Each row of a before or after table is a point. The points were changed in one or more steps. Then noise was added and the rows were shuffled. The steps act on how far a point lies along the listed directions, d1 being the first. Name the steps. A step turns or swaps two directions, mirrors them in a line or flattens them onto one, adds a multiple of one to another, or multiplies one. Angles are multiples of 10 degrees, from the lower direction toward the higher: turns from -170 to 170, lines from 10 to 170 but not 90. Use the fewest steps. Two steps may share a direction if one is a turn and the other turns, adds or multiplies; they go together, in the order done. Otherwise the lowest direction goes first.

Directions:
(1): [-43  49  18]
(2): [-46 -25 -42]
(3): [ 24  39 -49]
Before (12 x 3)
[[ 69 -10  52]
 [112 -40  29]
 [ -4  -9 -69]
 [ 72   3 -23]
 [ 46   1  17]
 [-35  -8 -30]
 [ -4 -11 -13]
 [ 42  15  27]
 [-56 -15 -25]
 [ 46  12   7]
 [ 57  11  47]
 [ -6 -12 -47]]
After (12 x 3)
[[  7  40  27]
 [-12  57  50]
 [-10  49  23]
 [ 49  58   6]
 [ 52 -11 -40]
 [  8 -35 -31]
 [  0 -58 -29]
 [ 40 -14 -25]
 [  7  43  14]
 [  8  -9  -4]
 [ -1  53  67]
 [ 48  73  84]]
Steps: turn d1 and d2 by 70 degrees

Directions:
(1): [-16  47  -6  -5  40  71]
(2): [ 31 -72 -10   9  45  28]
(3): [-25   1   4  92   3  -1]
Before (13 x 6)
[[ -26  -19   -4   79   56   65]
 [  25   43   -6 -101   -2   20]
 [   5   29  -19  -35  -34  -14]
 [  25   12   19  -87  -70  -92]
 [  32    0   -1  -92   -1   11]
 [  -8   -6  -12   45   28   57]
 [ -28   63    0   16   19   59]
 [   1  -29   -5  -18    7  -24]
 [  23   18    7  -24  -17  -24]
 [ -16   22    5   93   57   80]
 [  -4   38  -18  -31   10   13]
 [  10  -11   -4   64   25  -24]
 [  26  -40   -7  -50  -36  -49]]
After (13 x 6)
[[ 17  -8 -24 -24  32  22]
 [-14   8  -1 -21 -11 -31]
 [ 17 -13  -4 -55 -47 -53]
 [ 48 -12 -12 -94  26  31]
 [-26  41  -7  41   6  50]
 [ 34 -36 -25 -26  -3  -2]
 [-31  57  10  90  41  74]
 [ 38 -16   1 -21   0 -16]
 [ 63 -78   8 -76 -27 -75]
 [ -9  33   1  58   4 -33]
 [-57  60   5  70  17  48]
 [ 31   6   0 -90  -5   9]
 [  3  -8  -8  26  53  73]]
Steps: mirror d1 and d2 in the line at 10 degrees

Directions:
(1): [ -2 -35  87 -22  14  51 -36  14 -10]
(2): [ -8 -67 -44 -44 -19  14 -32 -42  45]
Before (14 x 9)
[[  1 -18  80 -20  12  33 -18  33   1]
 [ -1   1 -80   1 -15 -34  24 -23  15]
 [ -8  -5 -23 -17 -12 -11  -4 -25  10]
 [-11 -67 -39 -36 -23   0 -34 -41  38]
 [ -5   6  -1  11 -10  -1 -18 -21   0]
 [-14 -39  15 -29   1  46 -33   3   4]
 [ 17  68 -94  59   4 -50  55   5 -13]
 [  0  27  -8  36  10 -28  18   8 -11]
 [ -2 -25  -9  -4   3  20  -8 -14  -6]
 [ -8   5 -38   4   0   7   6  -7  17]
 [ -7  12  11  20   3  -7   8   5  -1]
 [  9   4   5 -11   2   2  21  -7 -23]
 [ 10  -4 -45  -7 -16 -24  -5 -25  18]
 [ -8  19 -12  13 -18 -18  25   0  -2]]
After (14 x 9)
[[  -9  -11  -16  -20  -11   -4  -10  -27   11]
 [   9  -16  -38  -16  -17  -16  -15  -27   23]
 [  -9   -2  -35   -1   -2   10    2   -9   19]
 [  -1   24  -24   33    6  -31   19    3   -4]
 [   8    6    0  -11    3    2   21   -9  -23]
 [  -4  -19  -77  -12  -18  -25   11  -32   23]
 [ -11  -77   -9  -41  -18   16  -44  -34   32]
 [ -13  -29   29  -23    5   48  -33   14   -5]
 [  -7   13    6   21    1  -10   11    3    2]
 [   4    2   84   -7   17   24   -6   44  -11]
 [  13   41 -122   43   -7  -47   44  -15    9]
 [  -1  -25    0   -3    5   25  -10  -10  -10]
 [  -5    4   -1    9  -10    0  -20  -20    0]
 [ -11   13  -19    9  -19  -17   23   -6    3]]
Steps: turn d1 and d2 by -20 degrees

Directions:
(1): [ -7  28  60  31 -38  16  -9   6 -88  29  42 -26]
(2): [-74 -40 -61  15  -5   1 -37 -22 -55 -34  10  34]
(3): [-50 -29  78 -32  10 -25  63 -13 -13 -35 -28  28]
(4): [ 51 -67 -42 -20  -1 -10  59  -3 -54  10  -7 -48]
Before (9 x 12)
[[  37    5 -121   29  -23   27  -86   25   15   34   18  -11]
 [ -47  -13   14    1   21  -13    0   -6   -4  -15    5   13]
 [  18  -47  -59    0  -14    3   10   -9  -51    0   10   -4]
 [  -3   -7    9  -24   10  -13   16  -10   43  -24  -16   30]
 [ -27    2  -46    2    1   17  -28   -8    3  -11   33   -3]
 [ -34  -26  -16   -2   -5   -3    2  -21  -35   -4    6    8]
 [ -50  -33    1   -3   -5  -10   18  -14   -9  -26  -15    9]
 [   5    8   53    2   11  -17    4  -14   -3   -1  -10   17]
 [  19  -11   31  -24   16   -8   56   19   24   -9  -28   -8]]
After (9 x 12)
[[-41 -27  -8 -19   1   2  23 -15 -22 -27  20  -2]
 [  6  27  17  18 -27  12 -25   0 -28  12  31   0]
 [  5 -25 -39  -6  -4  -1   4 -18 -24  13   5  -9]
 [-66 -67  71 -47  -5 -35  75  -2 -36 -35 -47  39]
 [  2 -14 -42  24 -22   7 -14  -2 -27  14  14 -29]
 [ 44 -49 -11 -22  -5 -10  58  -4 -27   4  -7 -10]
 [-11  -7 -32  22  14  -2 -24  -5 -19   9  25 -13]
 [ 37  44  22  18  -7  19  -9  32  10  28  13 -25]
 [ 22  20  -4  18  13  -6 -40  -8  14   9   4  11]]
Steps: turn d1 and d3 by -170 degrees; turn d2 and d4 by 40 degrees

Directions:
(1): [-21  -8  31  58  11 -20 -44  -2 -33  48 103 -42 -27  55  21   7   3 -11]
(2): [ -9 -13 114  11 -26 -16  24 -24 -25 -30  -1  25  -1 -52  61 -55  13 -17]
Before (12 x 18)
[[-11   3 -36  59  31 -12 -39  24  -6  41  83 -44 -20  64 -20  39 -11 -17]
 [  2  -3  20  -3  -4 -10  12  -7   0   0  -1 -12   4 -14  -5 -10   2 -10]
 [ 11   8 -18   4  18   0  16  -6  -2  15   4  -7   3  20  -1  14  -7  -3]
 [-10   2 121  65 -23 -20   1 -18 -52  28  73  -9 -26   5  51 -33   4 -21]
 [-24  -7  96  12 -19 -17  -1 -16 -19  10  47   3  -4 -21  55 -50   3 -26]
 [ 10  -9  79  26 -36 -20  18 -21 -13 -16  16  30   3 -29  53 -59  -4 -26]
 [-17 -16  99  30 -35 -17   5 -29 -33 -14  41   8 -20 -35  58 -39  20 -20]
 [  8   4 -19   4  -2   0   4   9 -10  12 -24  -8  -6 -11 -11  17  -1  -3]
 [-10  -6 -54  29  14   4 -28  23   2  35  35 -26 -13  47 -26  33   3  13]
 [ -9 -19  62  -7 -17 -35  12 -29 -11 -34  12 -13   9 -34  46 -66  23 -21]
 [ -5  -1  16 -10 -14 -14  28  -7   5 -18 -28  35   4 -20   4 -40  -8 -23]
 [ 27 -17 -36 -38 -13   6  29  -8  42 -12 -48  17  24 -28 -26  17  -7   4]]
After (12 x 18)
[[  39   33  -53  -51  -17   33   55   12   34  -24 -114   40   24  -42
   -46    9  -17   19]
 [  18    8  -98  -49   -8   22   18    7   40  -22  -66   14   12  -16
   -51   35   -6   17]
 [   8    0  -13   -9    5   -3    6    0    5    2   -5  -13    2   -6
   -19    3    0   -4]
 [   8    3   19    7    8   -6   24  -13  -11    2    3    4    5    4
    14   -5   -2  -10]
 [ -12    7  -53    2    8  -10   -6   12    9   21    5    2   -4   36
   -30    2  -16  -16]
 [   4   -8   80    7  -17   -9   41  -10   -3  -55  -37   41   13  -71
    39  -40    3  -26]
 [   2  -30    4   30    0  -16  -24   -9    3   43   71  -32   -8   34
     3   25   -4  -10]
 [  34   11  -97  -23   -7   10    6   13   42    1  -43   22   16   14
   -45   12  -24    4]
 [   8   19  -79  -64    2   25   16   15   48   -5  -64   16   26  -16
   -38    3  -17    4]
 [  -9  -19   70   14  -20   -3   22   -2  -17  -23  -10   25   -2  -42
    43  -35   17    0]
 [   9   -1  -95  -50   14   -4    0    5   33  -16  -30  -28   23   12
   -41    0    6    9]
 [   0   -3    9   23   -3   -4   -4    4  -23   19    3  -14  -12   -8
     8   11    4   -9]]
Steps: turn d1 and d2 by 150 degrees

Directions:
(1): [ 48  58  48 -22  67  21 -29  38  36 -85  50 -22   0  -7  25   7 -21  14
  27 -33]
(2): [ 10  56 -45   5 -11 -65  54  66 -12 -32 -83  -4  26 -20  50 -28 -26 -17
  -1  -4]
(3): [-26  16 -58 -26   4 -49 -41  19 -26 -31  31  40 -54  52  19  54  69 -49
  -8 -27]
(4): [ -12  -17   22   10   31   -5  -38   33  -48    8  -11 -111    2   70
   28  -13    8  -10  -26   67]
Before (12 x 20)
[[-26 -29   2  -4 -19  20  -5  -9 -12  25  14   6 -11  24   0   4  12   3
  -13   5]
 [ 19   7  28   7  -2  20  15 -17  30   2   8   2  23 -39 -12 -18 -24  12
   11  -8]
 [ 21 -12  51   8  30  62  -6 -18  27   3  37 -22  15 -23 -29 -16 -24  33
   17   1]
 [-21 -19 -13  -1 -26  11  20  -8   8  15 -18  -1  14 -17   0 -17  -5  -3
   -5  15]
 [  2 -31  26  13   5  20   7 -13 -10  38   2 -45  17  -5  -7 -26 -11  15
    1  31]
 [-12 -21   7  16 -18  16   3 -21  -6  28 -14 -21   2   1 -21 -12 -15  10
    0  26]
 [  0  -1  -1  -1  -5  -7   0   1  -4  -4  -1   3 -10   0   1   6   4   9
   -3   4]
 [ 17   9  14   0   5   4  10   8  22 -14  -2   3  13  -3  -1  -9 -12  21
    7  -3]
 [ 16 -17  30  -3  -1  33  -4 -30  35   1  31  17   0 -19 -20  -5 -12  35
   12 -10]
 [-21 -12 -27 -11   8  -3 -36 -13  -1 -19  34  29 -32  27 -11  31  41 -23
  -18 -18]
 [ 21  13  16   2   6   7  -1   4  10 -11  -5   5  -7  -6  -2  -6  -9  14
    6  -8]
 [ 12   1  24   1   6  17   4  13   6 -12   6 -38  12  -6   4 -18 -17   8
    3   8]]
After (12 x 20)
[[-35 -57 -12  25 -52  17  12 -56 -16  74 -22   4  -3   0 -46  -9  -2   7
  -10  35]
 [ -2  -3  -3   0  -7 -10   1   1  -7  -1  -4   1 -10   2   1   5   5   7
   -4   6]
 [ 47  -6 102 -11  70 116 -47 -41  68 -31 120  -7  -2 -32 -51   8 -22  54
   40 -33]
 [ 31  25  39  -8  26  24   0  24  25 -44  25 -33  12 -18  11 -15 -25  13
   16 -12]
 [-30 -40  -4 -10  19  20 -67 -32  -8  -1  63   4 -42  53 -25  39  54 -19
  -26   1]
 [-51 -74  -3   4 -44  33 -12 -47 -25  72  21  13 -20  37 -26  10  30   3
  -26  23]
 [ 26 -27  63 -14  21  73 -35 -57  57  -8  89  27 -13 -21 -42  12  -6  48
   23 -26]
 [-10 -57  20  16 -16  30   9 -46  -8  66  10 -17  10 -12 -31 -19  -1  17
   -1  28]
 [ 37  34  29  -5  27  13  -7  16  23 -40   9   4  -6 -12   6  -4 -17  18
   17 -21]
 [ 34  21  40  -2  12  33  10 -18  51 -20  30  17  19 -53 -14 -10 -29  18
   23 -29]
 [-42 -41 -42  10 -63  -5  42 -24  -7  53 -48  18  16 -21 -10 -21   1 -11
  -16  25]
 [ 34  35  25  -8  24   7   9  24  37 -46   9   5  15 -13   9  -8 -21  25
   18 -18]]
Steps: multiply d1 by 3; multiply d2 by 2.5; add 0.5 times d3 to d4

Directions:
(1): [ 73  51 -12 -33  21 -17   5  22  64 -85  30  18  29 -48 -29 -28   4  31
  18  53   8   0  20 -19  38  25 -54 -70 -64  43   5   9]
(2): [-38 -45 -37  50  40   2  49  74  64  -1 -35 -15   7 -16  14 -64 -15  62
  51 -29  15  43  -6  36 -72  11  24  -1  -3  42  13 -55]
(3): [ 13 -12  46  71 -36  24  45 -86  64  -4  -6 -76  18 -14 -22 -13 -59  25
 -53  21 -35  -9 -27 -11 -32  26  35 -11 -25  -1 -39  64]
(4): [ -18  -49   49  -13  -24 -111   35  -14  -70   14   61   10   41   35
   -7  -59   38   58   31   27  -24   25   -7    5    0   63    3  -18
   -8  -39  -10    8]
Before (8 x 32)
[[   2    1   18  -58  -32  -51  -29  -50  -74   18   51   12    6   34
    -6   31   40  -17    0   -4  -32   -4    0  -14   24   18  -11   20
    17  -40    0   14]
 [  48   69   10  -35   -2   21  -17   -4   57  -46   -9    5   11  -42
   -29   24   -3  -26  -40   41   11  -20    9  -28   48  -20  -33  -43
   -30   26  -25   27]
 [  23    7   -7   49  -54   25   -4  -29   52  -23  -14  -29   22  -18
   -20  -17  -24    6  -19   24  -28   -2   -4   -6  -21    2  -17   -3
   -48   10   -7   23]
 [   7  -10    2   12   -7   33   28  -20   86  -20    1  -27    7  -10
    10  -15  -29   37  -24   10   -7   -8  -12  -20  -16    5    0  -28
   -17   36    1   32]
 [  12  -19   99  -21  -77  -26   -8 -121  -72   39   57  -42   34   40
   -23   29   -2    0  -72   33  -29  -10   -2  -34   38   45   10    5
    14  -53   -7   75]
 [  -2   -3   32  -62  -18  -31  -39   -5 -115   67   26   65   -2   17
    21    7   52  -17   11  -11   -8   -7   -2    9   14   -8   -6    6
    34  -43   23  -13]
 [  15    7  -43   -7   28  -15  -11   52   41  -28   10   20   27  -29
    -5  -39    6   24   15    7   30   -6    5   -2   -4    7  -56   -8
   -38   30   33  -35]
 [  44    5  -24   19   31  -28   52   41  104  -48   11  -32   47  -23
   -17  -61   16   76   38   31    9   24    0   12  -23   39  -27  -86
   -70   50    9  -28]]
After (8 x 32)
[[-78 -96  42  33 -23 -22  32 -11 -49  83  -1 -43  23  47  17 -29  -2  51
    5 -39   0  45 -13  27 -56  42  53  45  53 -27  24 -18]
 [-18  23  40   9 -40  44 -17 -59  -4  44 -34 -28 -17   8  -4  59 -19 -64
  -81  -5  -6 -29 -17 -19  13 -40  28  25  30 -27 -42  45]
 [ 18   4  25   0 -30  36  13 -65  58  -8  14 -29   3  -1   5  14 -30  10
  -53  21 -18 -26 -15 -36  11  -2  -2 -19 -15  14 -10  63]
 [-56 -46 -20 -26   6 -51  -3  28 -62  49  15  16  -5  42  22 -12  42  16
   48 -51 -11  35  -7  26 -38  10  17  47  43 -19  19 -53]
 [ 18   6   7  50 -73  31 -13 -59  27  -5 -13 -33  15  -7 -22   4 -27 -12
  -40  20 -37 -16  -9 -13 -16  -6  -8  13 -36  -9 -13  37]
 [ 76  59  31 -55 -32 -29 -27 -68 -23 -17  55  -8  26  18 -23  49  42 -33
  -39  57 -13 -40   6 -34  80   9 -47 -63 -40 -29  -9  44]
 [-37 -36  -9 -40  24 -34 -11  77 -82  70  -1  73  -1   5  36 -41  56  27
   66 -41  11  30   0  43 -35  -7   5   9  39  -8  44 -74]
 [ 27  30 -10 -36  -8 -13 -51 -14 -24  -7  34  23  16  -1 -11  17  13 -31
  -36  20  15 -42   3 -26  46  -5 -60   9 -24 -14  21   9]]
Steps: turn d1 and d2 by -100 degrees; add -0.7 times d4 to d3
